Each point is reached from the start by the listed moves, each made 0, 1 or 2 times, or once backwards (-1), plus a little noise. Is the number of moves made odd or even? Then give how often each move was made.

Moves:
(1): [ -1  -1 -15  -7]
(2): [  7  12 -23  -5]
(3): [ 16 -18 -13  12]
Start: [ 8 11  2  2]
Points:
[ 32   7 -18  16] -> odd (-1, 1, 1)
[ 20  34 -60 -16] -> odd (1, 2, 0)
[ 42 -24 -10  32] -> odd (-1, 0, 2)
[ 24  -7 -10  13] -> odd (0, 0, 1)

Moves:
(1): [  6   0  -1   5 -12  11  -5  -1  -2  -6   4   9]
(2): [  1  -7  -1 -10  -3   0   3   2   1 -10  -7   6]
(3): [-6  9 -4 -3 12  4  0 -8 -6  6 -3  2]
(4): [-2  3  2  7 -2  7  6 -2  0 -3 -7 -4]
(5): [ -3  -5   3  -7   7   0  -1   4  -1   1   1 -13]
(6): [ -2  -8 -13  -2 -10   7   3  -4   1  10  -2  -8]
(7): [ 8 13  3  3 -2  2  2  4 -2  9  5 -1]
(8): [-11   0  -6  -2   0   3   4   3   2  -2  -3   1]
(9): [ 4 -7 -7  7  4  2  0  7  5  5 -3 -5]
(10): [  7   0  -9   1 -13   1  -6   3  -9  -1  -6  -1]
(11): [ 0  6 -3 -2  4 -2 -1 -3  3 -4  1 -2]
(12): [ 4 -5 -1  7 -1  1 11  3 -2 -3 10 -7]
Start: [ -1   3   1   3   6  -4   2 -16  -8   5   6   7]
Points:
[  2  -1 -60  23 -13  37  29  -6 -19  17   4   5] -> even (1, 1, 2, 0, -1, 1, 1, 2, 2, 1, 0, 2)
[-50   3 -27   3  10  31  17 -55  -6  26 -30  12] -> even (0, 0, 2, 2, -1, 2, -1, 1, 0, -1, -1, -1)
[ 38  -9  16   1  12 -24   6  25   2  11   9  10] -> even (-1, 2, -1, -1, 0, -1, 2, -1, 2, 0, -1, 0)
[ 12 -14 -10  -5 -31  16   8  -5 -28 -26  31  13] -> even (2, 1, 0, -1, 1, 0, 0, 1, -1, 1, 0, 2)
